Each row of a before or after table is a point. One or more steps were done to the points. Then noise was added and the rows were shuffled. The steps act on columns, c1 being the first. Write out the steps. A step turns or swaps two columns, mirrors them in a line or flattens them onto one, adds a multiple of one to another, or multiplies or shifts one. Angles are multiples of 10 degrees, from the lower column toward the higher: turns from -170 to 170, lines from 10 to 170 but not 90. Use the fewest steps. Two steps may share a column if one is a turn and the other turns, adds or multiplies; they go together, in the order done. Otherwise the lowest column goes first.

Before, 14 rows:
[[-2.2  5.0 -1.6]
 [ 0.4  0.9 -0.3]
 [ 3.8  1.4  5.4]
 [ 1.4  0.1 -2.2]
 [-2.8  6.3 -0.1]
 [ 0.5  3.6  1.4]
 [-1.8  3.4  4.1]
 [-0.8  6.2  0.2]
 [-1.9  4.3 -2.9]
 [ 0.8  2.9 -1.0]
 [-1.3  4.4  0.9]
 [ 2.6  0.8  5.1]
 [-0.2 -0.3  3.5]
 [ 3.5 -1.5  4.7]]
After:
[[-0.4  1.8  1.2]
 [-3.1 -0.9  4.8]
 [-0.3  0.7 -0.6]
 [ 1.4  1.9  0.8]
 [-1.4  0.8 -0.8]
 [ 2.8  2.1 -0.1]
 [ 0.7  2.8  0.0]
 [ 2.0  1.7 -3.2]
 [ 0.4 -0.1  3.6]
 [-4.1  0.9  5.5]
 [-3.1  0.1  5.0]
 [ 1.7  1.6  3.7]
 [-1.1  0.2 -1.9]
 [ 2.1  1.6 -1.8]]
Steps: multiply c1 by -1; multiply c2 by 0.4

Before, 10 rows:
[[-0.3  3.8 -0.6 -2.2 -0.2  0.5 -1.7  0.8 -1.5]
 [-1.6  1.6 -3.5 -5.0 -0.8 -2.0  3.8  1.3 -0.9]
 [-4.6 -5.1 -1.3  0.5  3.2  1.7  0.3  2.4 -4.3]
 [-3.4 -0.2 -2.7 -4.9 -1.0 -4.6 -2.3  0.2 -0.4]
 [-2.1  0.9  1.6  3.4  4.6  0.2 -2.6 -2.9  0.0]
 [-3.2  1.8 -1.6  1.0 -4.0 -0.4  1.6  0.8  0.3]
 [ 0.2  1.9  1.8  1.0 -0.2  0.2  1.0  3.5  2.3]
 [ 2.3 -5.9 -1.7  1.3 -0.5 -4.3  2.9  6.7 -4.0]
 [-3.9  3.4 -0.6  2.2  0.5 -2.3 -1.5  3.0 -1.0]
 [-4.7 -0.5  1.7 -0.9 -3.7 -2.3  4.4  0.6 -2.2]]
After (10 x 9):
[[-1.9  1.2  1.7  3.4  4.5  0.3 -2.5 -2.9  0.0]
 [ 1.2 -6.2 -1.7  1.3 -0.5 -4.3  2.9  6.7 -4.1]
 [ 0.4  3.7 -0.6 -2.3 -0.2  0.5 -1.7  0.8 -1.5]
 [-1.4  1.9 -3.5 -5.0 -0.8 -2.0  3.8  1.3 -0.9]
 [ 0.5  1.9  1.8  1.0 -0.2  0.2  1.0  3.5  2.3]
 [-3.3  3.9 -0.6  2.3  0.5 -2.2 -1.5  3.0 -1.0]
 [-2.9  2.3 -1.6  1.0 -3.9 -0.3  1.6  0.8  0.3]
 [-5.4 -4.1 -1.3  0.5  3.1  1.7  0.3  2.5 -4.3]
 [-4.7  0.3  1.7 -1.0 -3.7 -2.2  4.4  0.6 -2.2]
 [-3.4  0.4 -2.7 -4.9 -0.9 -4.6 -2.4  0.2 -0.4]]
Steps: turn c1 and c2 by -10 degrees
